Each point is reached from the start by the listed moves, each made 0, 1 or 2 times, or once backwards (-1), plus a little noise. Say if it took an odd or an even number of moves. Then give how often each move was made.

Moves:
(1): [ 0.36  0.05  0.04 -0.21  0.03]
(2): [0.09 0.28 0.13 0.06 0.09]
(3): [-0.05 -0.11  0.31  0.03 -0.10]
Start: [ 0.02  0.13  0.15 -0.12  0.02]
Points:
[ 0.78  0.35 -0.09 -0.59  0.19] => odd (2, 0, -1)
[ 0.27 -0.03  0.80 -0.28 -0.16] => odd (1, 0, 2)
[-0.34  0.15  0.87  0.20 -0.11] => even (-1, 1, 2)
[ 0.11  0.42  0.28 -0.07  0.12] => odd (0, 1, 0)

Moves:
(1): [ 0.37  0.17  0.06  0.47 -0.04 -0.04  0.10  0.07 -0.06]
(2): [ 0.02  0.45 -0.17 -0.04 -0.31  0.21 -0.02  0.02 -0.15]
(3): [-0.04  0.13  0.19 -0.12  0.21  0.02 -0.01 -0.14  0.21]
(4): [-0.28  0.09  0.04  0.25 -0.13 -0.09 -0.04 -0.04 -0.11]
(5): [-0.07  0.01 -0.24  0.04  0.28 -0.05  0.03  0.07  0.25]
(6): [-0.12 -0.15  0.03  0.10  0.02  0.40  0.15  0.01  0.12]
Start: [ 0.08  0.12 -0.11 -0.05 -0.05 -0.19 -0.14  0.05  0.07]
Points:
[-0.49  0.54 -0.19  0.21  0.05  0.75  0.18 -0.07  0.47] => even (0, 1, 1, 1, 1, 2)
[-1.17  0.98 -0.17 -0.14 -0.16  0.89 -0.06 -0.30  0.49] => even (-1, 2, 2, 2, 1, 2)
[ 0.78  0.09  0.20 -0.04  0.49 -0.66 -0.16  0.00  0.36] => odd (1, -1, 1, -1, 0, -1)

Moves:
(1): [ 0.01  0.08  0.14 -0.06 -0.02  0.10  0.13  0.15 -0.12  0.01]
(2): [ 0.05  0.11 -0.01  0.05  0.01  0.09 -0.12  0.31  0.06 -0.29]
(3): [ 0.02  0.11  0.06 -0.10 -0.11  0.03  0.05 -0.02  0.17  0.02]
(4): [-0.16  0.02  0.19  0.22  0.22  0.04 -0.04 -0.06  0.11  0.16]
(5): [-0.02 -0.09 -0.03 -0.21 -0.02 -0.18  0.02 -0.01 -0.03 -0.27]
(6): [-0.13 -0.10 -0.21 -0.01 -0.07  0.02  0.16  0.01 -0.08  0.07]
(7): [-0.02  0.08 -0.02  0.23 -0.08 -0.09  0.12  0.03 -0.07  0.07]
(8): [-0.02  0.12 -0.07 -0.02 -0.09 -0.07 -0.04  0.23 -0.09  0.18]
(9): [-0.01 -0.06  0.01  0.17  0.01  0.02  0.07  0.16  0.11  0.21]
Start: [-0.02 -0.02  0.21 -0.06  0.18  0.27  0.08 -0.12  0.00 -0.01]
Points:
[-0.38 -0.11  0.81  0.73  0.63  0.39  0.47 -0.43  0.19  0.72] => odd (1, -1, 0, 2, 0, 0, 1, -1, 1)
[-0.56  0.16  0.58  0.22  0.21  0.63  0.74  0.21  0.28  0.75] => odd (2, 0, 2, 2, 0, 2, 0, 0, 1)
[ 0.03  0.63  0.02  0.28 -0.04  0.40 -0.21  0.82 -0.18 -0.09] => odd (0, 2, 0, 0, -1, 0, 1, 2, -1)
[-0.22  0.02  0.39  0.20  0.23  0.55  0.28  0.03  0.63  0.00] => odd (0, 1, 2, 1, 0, 1, 0, -1, 1)
[-0.09  0.50  0.59 -0.31  0.04  0.17  0.13  0.38  0.23 -1.07] => even (1, 2, 2, 1, 2, 0, 1, 0, -1)
[-0.67 -0.34  0.08  0.36  0.40  0.25  0.37 -0.18  0.49  1.28] => odd (-1, -1, 1, 2, 0, 2, -1, 1, 2)
[-0.22 -0.63 -0.49 -0.29 -0.10 -0.08  0.56  0.23 -0.31 -0.20] => even (0, 0, -1, -1, 2, 2, 0, 0, 2)
